Every row gives one point. Each copy is the shape, with its points in the same order, stretched, turned, moved and blurred by noise. Say if it was mirrored as well.

Shape (8 x 3):
[[-0.52 -0.18  0.40]
 [ 0.12 -0.56 -0.03]
 [ 0.39  0.45  0.15]
 [-0.49 -0.11  0.06]
 [ 0.08  0.10  0.01]
 [ 0.35  0.24 -0.40]
 [-0.22  0.00  0.26]
 [-0.09  0.08  0.29]]
Copy 1, 8 rows:
[[-0.68  0.09  0.13]
 [-0.09 -0.56 -0.03]
 [ 0.38  0.34 -0.02]
 [-0.55  0.11 -0.17]
 [ 0.06  0.09 -0.08]
 [ 0.37  0.00 -0.47]
 [-0.37  0.19  0.03]
 [-0.15  0.23  0.04]]
Copy 1 is: only turned
Copy 2, 8 rows:
[[-0.28 -0.17  0.53]
 [ 0.07 -0.39 -0.15]
 [ 0.52  0.45  0.21]
 [-0.35  0.01  0.23]
 [ 0.15  0.19  0.09]
 [ 0.24  0.42 -0.30]
 [-0.04  0.03  0.38]
 [ 0.10  0.09  0.38]]
Copy 2 is: only turned
Copy 3, 8 rows:
[[-0.37  0.05  0.67]
 [ 0.48  0.05  0.46]
 [-0.03 -0.63 -0.27]
 [-0.30  0.29  0.37]
 [ 0.00 -0.15 -0.06]
 [ 0.31 -0.13 -0.44]
 [-0.23 -0.09  0.35]
 [-0.25 -0.27  0.29]]
Copy 3 is: mirrored
Copy 4, 8 rows:
[[-0.22 -0.04  0.63]
 [ 0.12 -0.59  0.00]
 [ 0.33  0.41 -0.19]
 [-0.35 -0.05  0.30]
 [ 0.03  0.05 -0.09]
 [ 0.04  0.07 -0.61]
 [-0.07  0.08  0.32]
 [ 0.04  0.15  0.25]]
Copy 4 is: only turned

Shape (9 x 6):
[[ 0.15  0.24 -0.41 -0.05  0.21  0.04]
 [-0.35  0.34  0.01  0.06 -1.00  0.00]
 [ 0.09  0.34  0.20  0.04  0.18  0.09]
 [-0.01  0.00 -0.02  0.07  0.28 -0.22]
 [ 0.12  0.29 -0.02 -0.19  0.19 -0.25]
 [-0.37 -0.03  0.05 -0.23 -0.87  0.02]
 [-0.68  0.17  0.03 -0.14 -0.68  0.27]
 [-0.03  0.20 -0.16  0.30  0.27 -0.21]
 [ 0.28 -0.03 -0.06  0.17  0.12  0.09]]
Copy 1:
[[ 0.13  0.21 -0.46 -0.28  0.15  0.27]
 [-0.53  0.22 -0.29  0.28 -0.69  0.20]
 [ 0.02  0.38  0.18 -0.06  0.03  0.24]
 [ 0.06  0.13 -0.08 -0.16  0.26 -0.21]
 [ 0.11  0.52 -0.15 -0.21 -0.04 -0.11]
 [-0.59 -0.03 -0.16 -0.06 -0.74  0.12]
 [-0.84  0.10 -0.13  0.00 -0.48  0.35]
 [ 0.04  0.25 -0.20  0.08  0.28 -0.08]
 [ 0.24  0.01 -0.04 -0.01  0.06  0.14]]
Copy 1 is: only turned
Copy 2:
[[ 0.41  0.21 -0.36 -0.19  0.40  0.21]
 [ 0.10  0.33 -0.49  0.42 -0.66 -0.11]
 [ 0.15  0.39  0.12 -0.14  0.20  0.22]
 [ 0.12  0.10  0.00  0.00  0.45 -0.08]
 [ 0.29  0.41 -0.05 -0.25  0.30 -0.13]
 [ 0.06  0.03 -0.43  0.16 -0.69 -0.28]
 [-0.30  0.10 -0.59  0.11 -0.59  0.00]
 [ 0.11  0.24 -0.11  0.18  0.56  0.07]
 [ 0.45  0.02  0.04  0.03  0.28  0.22]]
Copy 2 is: only turned
Copy 3, 9 rows:
[[ 0.26 -0.03 -0.39  0.20  0.11  0.20]
 [-0.77  0.40 -0.18  0.26 -0.73  0.19]
 [ 0.21  0.22  0.07  0.01  0.11  0.18]
 [ 0.01 -0.13 -0.07  0.10  0.32 -0.11]
 [ 0.13  0.12 -0.23 -0.05  0.15 -0.15]
 [-0.74  0.00 -0.10 -0.06 -0.72  0.21]
 [-0.78  0.17 -0.08 -0.06 -0.50  0.56]
 [ 0.00  0.09 -0.07  0.37  0.40 -0.05]
 [ 0.26 -0.13  0.09  0.27 -0.01  0.04]]
Copy 3 is: only turned

Shape:
[[ 0.00  0.01 -0.42  0.23 -0.14 -0.04  0.33  0.09  0.04]
 [ 0.02  0.02 -0.18 -0.40  0.02 -0.06  0.50 -0.19  0.65]
 [-0.01 -0.17 -0.24  0.29 -0.26 -0.02 -0.07 -0.25 -0.13]
 [ 0.01 -0.40  0.64 -0.02 -0.08  0.22 -0.17 -0.30 -0.10]
 [ 0.10 -0.37 -0.02  0.14 -0.17  0.27 -0.11  0.22 -0.13]
 [-1.00  0.05 -0.31  0.17  0.19  0.16  0.60  0.05 -0.14]
 [-0.08  0.11 -0.28  0.10 -0.06  0.25 -0.15  0.28  0.59]
 [-0.20  0.15 -0.03 -0.29 -0.23  0.32  0.15 -0.24  0.06]
 [-0.35  0.06  0.54 -0.40 -0.35 -0.24 -0.05  0.03 -0.14]
 [ 0.15  0.04 -0.33 -1.17 -0.30  0.27 -0.02 -0.24  0.11]
 [ 0.16  0.07  0.45 -0.08  0.07  0.14  0.43 -0.10  0.03]
 [ 0.07  0.03 -0.37  0.18  0.10 -0.24 -0.12 -0.06 -0.21]]
Copy 1, 12 rows:
[[-0.03 -0.12 -0.40  0.18 -0.11 -0.07  0.45  0.09  0.01]
 [-0.18  0.14 -0.09 -0.33  0.02  0.01  0.55 -0.33  0.45]
 [-0.10 -0.29 -0.26  0.10 -0.37 -0.20 -0.08 -0.01 -0.12]
 [-0.06 -0.44  0.51 -0.41 -0.42  0.20 -0.25 -0.19 -0.14]
 [ 0.16 -0.48 -0.16 -0.23 -0.20  0.23  0.02  0.23 -0.05]
 [-0.84  0.01 -0.39  0.33  0.38  0.31  0.30 -0.02 -0.50]
 [ 0.16 -0.02 -0.29  0.09  0.14  0.27  0.02  0.28  0.52]
 [-0.21  0.10 -0.16 -0.30 -0.29  0.43  0.10 -0.24 -0.03]
 [-0.38  0.12  0.44 -0.68 -0.31  0.07 -0.07  0.31 -0.18]
 [-0.03  0.25 -0.52 -1.09 -0.30  0.37  0.12 -0.42  0.26]
 [ 0.12 -0.08  0.46 -0.36 -0.22  0.18  0.42 -0.23 -0.20]
 [ 0.13 -0.15 -0.32  0.03  0.01 -0.38 -0.13  0.11 -0.26]]
Copy 1 is: only turned
Copy 2 (12 x 9):
[[-0.42  0.01 -0.08  0.17 -0.24 -0.31  0.50  0.08 -0.19]
 [-0.21 -0.33 -0.06 -0.24  0.00 -0.27  0.81 -0.28  0.41]
 [-0.37 -0.13  0.13  0.25 -0.32 -0.17  0.04 -0.18 -0.29]
 [ 0.22 -0.52  0.49  0.31  0.18 -0.24 -0.23 -0.17 -0.16]
 [-0.20 -0.36  0.21  0.06 -0.13 -0.11 -0.03  0.31 -0.29]
 [ 0.15 -0.21 -0.79  0.59  0.02 -0.08  0.62  0.02 -0.40]
 [-0.32 -0.14 -0.14 -0.02 -0.16 -0.01  0.23  0.25  0.51]
 [ 0.24 -0.23 -0.03 -0.10 -0.25 -0.03  0.30 -0.21  0.06]
 [ 0.45 -0.41  0.04  0.08 -0.21 -0.74 -0.14 -0.16  0.03]
 [ 0.15 -0.37 -0.13 -1.04 -0.21 -0.10  0.34 -0.49  0.05]
 [ 0.18 -0.13  0.41  0.10  0.21 -0.40  0.34 -0.04  0.01]
 [-0.47  0.21 -0.14  0.10  0.01 -0.39  0.00 -0.13 -0.31]]
Copy 2 is: mirrored

Shape:
[[-0.44 -0.26  0.00 -0.27 -0.01 -0.18 -0.15  0.32 -0.48  0.23  0.09 -0.06]
 [ 0.01  0.04  0.11 -0.22 -0.05 -0.18 -0.08 -0.10 -0.43  0.40 -0.03  0.13]
 [ 0.22 -0.04 -0.21 -0.56 -0.20  0.19  0.24  0.23  0.62 -0.24 -0.44  0.21]
 [ 0.31 -0.24 -0.01  0.69  0.02 -0.18  0.02 -0.01  0.48 -0.27 -0.03 -0.08]
 [-0.09  0.32  0.19  0.01 -0.23 -0.13 -0.01  0.26 -0.51  0.08  0.29  0.23]
 [-0.27  0.19 -0.03 -0.42 -0.33 -0.68 -0.29 -0.02 -0.19  0.41  0.24  0.13]
 [-0.01  0.05 -0.21 -0.01 -0.36 -0.20 -0.52 -0.01 -0.53 -0.02  0.03 -0.25]
 [ 0.48 -0.20 -0.18  0.40  0.36 -0.42  0.34 -0.15  0.10 -0.39 -0.32 -0.28]
 [-0.03  0.08 -0.10  0.53  0.13 -0.24  0.37  0.08  0.50 -0.39 -0.28 -0.56]
 [-0.18  0.05 -0.02 -0.07 -0.32 -0.03 -0.25 -0.13 -0.38  0.47  0.08 -0.07]
 [-0.20  0.20  0.43 -0.25  0.14 -0.07 -0.58  0.04 -0.20  0.31 -0.06  0.01]
 [-0.23  0.04  0.18 -0.44 -0.26  0.02 -0.02 -0.35 -0.30  0.17  0.36 -0.14]
 [ 0.48  0.06 -0.04 -0.27 -0.10  0.08  0.25  0.45  0.46  0.35 -0.19 -0.31]
 [ 0.09  0.10 -0.10  0.61 -0.13 -0.29  0.39 -0.16  0.16 -0.29 -0.71 -0.24]
 [ 0.10  0.32 -0.56 -0.24  0.25  0.22  0.14  0.13  0.42  0.16 -0.10  0.08]
 [ 0.11 -0.36 -0.20  0.72  0.05 -0.12  0.36 -0.03  0.46 -0.06 -0.44 -0.12]]
Copy 1, 16 rows:
[[-0.05 -0.19  0.14  0.02 -0.01  0.12 -0.12  0.16 -0.49  0.20  0.26 -0.52]
 [-0.08 -0.10 -0.10 -0.32  0.07 -0.23 -0.12 -0.04 -0.51  0.11  0.12 -0.18]
 [ 0.41  0.15  0.06 -0.30 -0.21  0.04  0.02 -0.34  0.43 -0.41 -0.19 -0.25]
 [ 0.42  0.08 -0.01  0.38  0.11 -0.14 -0.57 -0.54 -0.01 -0.22 -0.07  0.33]
 [ 0.19  0.24 -0.14 -0.10  0.03 -0.13 -0.16  0.43 -0.65  0.08  0.17 -0.17]
 [ 0.08 -0.07  0.37 -0.23 -0.30 -0.69  0.01  0.26 -0.69  0.05  0.33 -0.24]
 [ 0.12  0.28  0.17 -0.11  0.10 -0.24 -0.11 -0.25 -0.76  0.22  0.20 -0.49]
 [ 0.08 -0.08 -0.13  0.43  0.63 -0.34 -0.48 -0.53 -0.13 -0.48 -0.17  0.26]
 [-0.07  0.24 -0.05  0.74  0.18 -0.24 -0.50 -0.39  0.21 -0.36  0.00  0.11]
 [-0.04  0.06 -0.06 -0.20 -0.21 -0.22 -0.15  0.01 -0.50  0.35  0.52 -0.31]
 [-0.16  0.00  0.41 -0.41 -0.09 -0.08 -0.40  0.21 -0.33  0.36  0.04 -0.05]
 [-0.33  0.10  0.38 -0.36 -0.21 -0.15  0.12 -0.03 -0.48 -0.09  0.49  0.02]
 [ 0.17  0.12 -0.13 -0.16  0.05 -0.08 -0.70 -0.21  0.46 -0.48  0.12 -0.55]
 [-0.19  0.23 -0.52  0.61  0.08 -0.41 -0.27 -0.64  0.06 -0.23 -0.30  0.01]
 [ 0.27 -0.03 -0.11 -0.22  0.38 -0.31 -0.12 -0.03  0.59  0.04  0.20 -0.15]
 [ 0.21 -0.07 -0.50  0.58  0.21 -0.08 -0.54 -0.69  0.21 -0.15 -0.02  0.10]]
Copy 1 is: mirrored
Copy 2 (16 x 12):
[[-0.17 -0.19  0.22  0.04 -0.20 -0.30 -0.05  0.55 -0.09  0.52 -0.17 -0.06]
 [ 0.22  0.11  0.21 -0.18 -0.07 -0.32 -0.08  0.16  0.09  0.46  0.13  0.07]
 [ 0.25 -0.28 -0.59 -0.34 -0.72 -0.09  0.07 -0.42  0.19  0.26 -0.65 -0.01]
 [-0.02 -0.35 -0.45  0.41  0.07 -0.12  0.02 -0.66 -0.09 -0.02  0.23 -0.15]
 [ 0.12 -0.13  0.20 -0.04 -0.22 -0.18 -0.22  0.35 -0.34  0.13  0.36  0.21]
 [ 0.06  0.21  0.10  0.06 -0.45 -0.78 -0.18  0.46  0.19  0.38  0.13  0.17]
 [ 0.13  0.21  0.23  0.37 -0.09 -0.38 -0.36  0.30 -0.43  0.22 -0.25  0.02]
 [-0.17 -0.37 -0.16 -0.09  0.34 -0.39  0.09 -0.67 -0.02 -0.09 -0.08 -0.23]
 [-0.55 -0.30 -0.29  0.08 -0.15 -0.17 -0.02 -0.54 -0.15 -0.33  0.14 -0.57]
 [ 0.16  0.36  0.16  0.12 -0.18 -0.18 -0.16  0.24 -0.12  0.48  0.10 -0.01]
 [ 0.39  0.18  0.12  0.02 -0.07 -0.18 -0.36  0.53  0.13  0.22  0.02 -0.34]
 [ 0.18  0.44  0.13  0.03 -0.19 -0.21  0.28  0.37 -0.01  0.10  0.06  0.17]
 [ 0.27 -0.11 -0.48 -0.43 -0.53 -0.35  0.23 -0.30 -0.19  0.37 -0.12 -0.61]
 [-0.41 -0.17  0.11  0.07 -0.09 -0.17 -0.25 -0.94  0.00 -0.09  0.05 -0.32]
 [-0.13  0.09 -0.80 -0.45 -0.24 -0.16 -0.15 -0.14 -0.06  0.42 -0.16 -0.25]
 [-0.35 -0.35 -0.33  0.27 -0.03 -0.06  0.06 -0.88  0.14  0.31  0.19 -0.34]]
Copy 2 is: mirrored

Shape:
[[-0.23  0.34  0.52  0.12 -0.27 -0.07 -0.24  0.02 -0.11 -0.11  0.01 -0.62]
 [-0.74 -0.41  0.38  0.15  0.16  0.45 -0.68  0.23 -0.22  0.56  0.34 -0.65]
 [ 0.12  0.14 -0.47 -0.18 -0.17  0.06 -0.12 -0.30  0.38 -0.34  0.21 -0.08]
 [-0.01  0.15 -0.04 -0.39 -0.87  0.09 -0.33 -0.43  0.09 -0.50 -0.61  0.14]
 [ 0.33 -0.07 -0.02  0.01  0.16  0.07 -0.18 -0.56  0.30 -0.31 -0.03  0.24]
 [ 0.04 -0.13 -0.23 -0.11 -0.20  0.01  0.07 -0.39 -0.27 -0.62 -0.13 -0.03]
 [-0.21 -0.14  0.27  0.09 -0.06 -0.28  0.15  0.12 -0.02  0.22  0.36  0.37]
 [-0.24 -0.03  0.38 -0.10  0.22 -0.11  0.14  0.35  0.00 -0.08  0.23  0.25]
 [-0.22 -0.09  0.45 -0.33 -0.57 -0.02 -0.50  0.16  0.08 -0.16  0.38 -0.24]
 [ 0.04  0.02 -0.27 -0.29 -0.03 -0.37  0.11 -0.39  0.03 -0.15 -0.01  0.25]
 [ 0.53 -0.14  0.04 -0.01 -0.18 -0.34  0.05  0.10 -0.08  0.05  0.22  0.16]
 [-0.27  0.26  0.20 -0.42 -0.39 -0.14 -0.59  0.45 -0.10 -0.06  0.00 -0.26]
 [ 0.30 -0.31 -0.01 -0.12 -0.12  0.22  0.44  0.06  0.21 -0.14  0.20  0.36]
 [-0.48  0.13  0.17  0.35  0.19  0.30 -0.72  0.42 -0.36  0.21  0.37 -0.15]
 [-0.14  0.04  0.26  0.07 -0.16  0.11  0.37  0.20 -0.05  0.43  0.43  0.29]
 [ 0.04  0.05  0.35 -0.35  0.13  0.23  0.07  0.03 -0.26  0.30  0.40  0.13]
 [ 0.10 -0.21 -0.04 -0.04  0.25  0.06  0.24  0.17  0.19  0.25 -0.01  0.14]]
Copy 1 (17 x 12):
[[ 0.08 -0.08  0.50  0.43 -0.42 -0.19  0.00  0.33  0.04 -0.17 -0.12 -0.55]
 [-0.24 -0.18  0.60  0.20  0.29  0.76 -0.65  0.60 -0.07 -0.57  0.22 -0.73]
 [ 0.05 -0.07 -0.42 -0.11 -0.14 -0.24  0.19 -0.42  0.17 -0.15  0.30 -0.22]
 [-0.16 -0.15 -0.50  0.73 -0.55 -0.95 -0.51 -0.24  0.01 -0.32  0.17 -0.12]
 [-0.07 -0.35 -0.31  0.09  0.09 -0.11  0.22 -0.63  0.11 -0.41 -0.19 -0.11]
 [-0.42 -0.06 -0.11  0.22  0.00 -0.50  0.18 -0.39 -0.25 -0.06  0.20 -0.13]
 [ 0.01 -0.14  0.24 -0.17  0.26 -0.07 -0.12 -0.05  0.29 -0.08 -0.10  0.56]
 [-0.28 -0.27  0.45 -0.26 -0.12  0.17  0.04  0.05  0.14 -0.11 -0.22  0.46]
 [ 0.20 -0.19  0.43  0.39 -0.29 -0.21 -0.19  0.07  0.20 -0.62  0.42 -0.07]
 [-0.12 -0.15 -0.21 -0.34  0.11 -0.52  0.01 -0.43 -0.08 -0.04  0.02  0.13]
 [ 0.29  0.21  0.20 -0.07  0.05 -0.13  0.10 -0.53  0.00 -0.12 -0.09  0.29]
 [-0.01  0.16  0.37  0.05 -0.60 -0.16 -0.41  0.27  0.00 -0.52  0.13 -0.24]
 [-0.13 -0.23  0.02  0.05 -0.05  0.09  0.01 -0.55  0.19  0.20  0.06  0.54]
 [-0.35  0.34  0.34 -0.04  0.10  0.59 -0.23  0.39  0.24 -0.66 -0.06 -0.46]
 [-0.10 -0.06  0.33 -0.13  0.07  0.10 -0.35 -0.08  0.51  0.31 -0.10  0.43]
 [-0.36 -0.16  0.65 -0.29 -0.02  0.15 -0.34 -0.31  0.25  0.01 -0.07 -0.02]
 [-0.09 -0.18  0.05 -0.26 -0.01  0.36 -0.21 -0.24 -0.05  0.13 -0.24  0.25]]
Copy 1 is: only turned
Copy 2 (17 x 12):
[[-0.18 -0.13  0.67 -0.11  0.15  0.08 -0.09  0.42 -0.31  0.34  0.21 -0.30]
 [-0.77 -1.01  0.03 -0.10 -0.22  0.05  0.02  0.30 -0.18  1.22  0.69 -0.31]
 [-0.22  0.48  0.01  0.01 -0.04  0.13 -0.32 -0.32 -0.10 -0.02  0.01  0.24]
 [-0.15  0.45  0.53 -0.10  0.46 -0.35 -0.24 -0.16  0.01 -0.05 -0.75  0.25]
 [ 0.13  0.23  0.17  0.32  0.16 -0.06 -0.03 -0.49  0.25 -0.19  0.15  0.46]
 [ 0.16  0.30  0.01 -0.18  0.43 -0.14 -0.35 -0.41 -0.12  0.02 -0.13 -0.09]
 [-0.46 -0.14 -0.22 -0.04  0.04 -0.32  0.41  0.10 -0.11 -0.33  0.28 -0.21]
 [-0.31 -0.23 -0.28  0.11  0.20 -0.10  0.31  0.31  0.01 -0.30  0.16 -0.19]
 [-0.72 -0.24  0.34 -0.37  0.12 -0.20 -0.30  0.49 -0.08  0.10  0.09  0.03]
 [-0.11  0.17 -0.12  0.01  0.16 -0.07  0.02 -0.46 -0.21 -0.46 -0.16 -0.03]
 [ 0.14  0.07  0.00 -0.29 -0.34 -0.45 -0.04 -0.04  0.04 -0.55  0.17  0.05]
 [-0.50 -0.30  0.19 -0.20 -0.08 -0.12 -0.23  0.65 -0.37  0.06 -0.37 -0.03]
 [-0.03  0.32 -0.24 -0.22  0.00 -0.17  0.11 -0.23  0.60 -0.40  0.16 -0.01]
 [-0.32 -0.51 -0.20  0.14 -0.28 -0.21  0.15  0.55 -0.55  0.84  0.40  0.11]
 [-0.34 -0.02 -0.23 -0.31 -0.10 -0.13  0.65  0.15  0.17 -0.08  0.25 -0.24]
 [-0.10 -0.34 -0.13 -0.46 -0.03  0.16  0.38  0.02  0.23  0.02  0.19  0.08]
 [-0.07 -0.12 -0.23  0.10 -0.24 -0.03  0.26 -0.19  0.35 -0.21  0.13 -0.20]]
Copy 2 is: mirrored
